Each point is reached from the start by the listed moves, each made 0, 1 or 2 times, or once backwards (-1), plus a little noise. Is the number of moves made odd or even? Then give how often each move was made.

Moves:
(1): [48 37 -18 -14]
(2): [-18 25 2 8]
(3): [2 11 27 -17]
Start: [0 -3 21 -9]
Points:
[96 74 -15 -36] => even (2, 0, 0)
[-19 22 24 2] => odd (0, 1, 0)
[57 111 -34 -6] => odd (2, 2, -1)
[-35 44 25 1] => even (0, 2, 0)

Moves:
(1): [21 -2 10 2 -3 7 13 3 0]
(2): [13 16 1 -10 -17 4 -3 3 4]
(3): [2 10 15 3 8 -11 -4 14 0]
(4): [-7 3 0 18 -9 14 6 -7 1]
(5): [8 6 -5 -2 19 9 -5 7 10]
(6): [-6 -1 11 -3 -3 22 -5 -16 -1]
(7): [-29 -5 -4 -6 0 13 14 2 4]
(8): [4 -10 5 9 -14 20 -3 8 -4]
Start: [10 -7 -13 -1 -2 3 -9 -5 -5]
Points:
[35 28 54 28 -6 121 10 10 18] => odd (2, 1, 2, 2, 2, 2, 1, 1)
[73 -2 8 9 18 57 -28 1 5] => even (1, 0, 0, 0, 2, 1, -1, 1)
[44 35 7 11 -41 77 1 -18 13] => odd (1, 2, 0, 2, 1, 1, 0, 0)
[-24 -13 29 -7 5 97 11 -1 7] => even (1, 0, 1, 0, 1, 2, 2, 1)
[-9 -29 11 -7 11 -16 16 12 -16] => even (1, -1, 1, -1, -1, 0, 1, 0)

Moves:
(1): [13 -3 6 -7 6 -14 -5 -2 -10 12 -10]
(2): [-5 19 2 -2 -3 -7 11 -3 -5 -11 -8]
(3): [4 -3 9 7 -7 15 -11 1 -26 -1 -9]
(4): [6 6 -2 25 -5 -8 1 10 6 1 8]
(5): [-12 1 2 4 20 10 4 1 1 5 5]
(6): [-4 1 -12 -4 -4 8 5 10 -15 1 -4]
(7): [5 -7 2 -1 4 -5 20 4 -4 -9 -2]
(8): [-1 1 8 -3 9 -7 0 15 3 -7 -5]
(9): [24 4 6 3 7 7 2 3 12 7 3]
(10): [-14 -8 7 3 -5 10 12 7 8 16 2]
(11): [3 8 17 -11 6 -7 -14 5 -14 1 18]
Start: [-1 -4 -1 -1 5 18 5 0 -3 6 -1]
Points:
[28 -10 4 42 -12 -52 -1 14 8 11 -34] => odd (2, 0, 0, 2, -1, -1, 0, 1, -1, 0, -1)
[-10 -28 15 17 -2 -2 25 55 55 30 11] => even (0, -1, -1, 1, -1, 0, 0, 2, 0, 2, 0)
[-36 9 11 -26 29 55 -2 -16 -119 -18 -10] => even (0, 1, 2, -1, 2, 1, 1, -1, -1, -1, 1)
[16 -11 40 -26 16 9 -69 27 -121 1 0] => even (1, -1, 2, 0, 0, 1, 0, 1, -1, -1, 2)
[17 31 13 -51 9 16 92 43 -1 -26 1] => odd (-1, 2, -1, -1, -1, 2, 2, 1, 2, 1, 1)
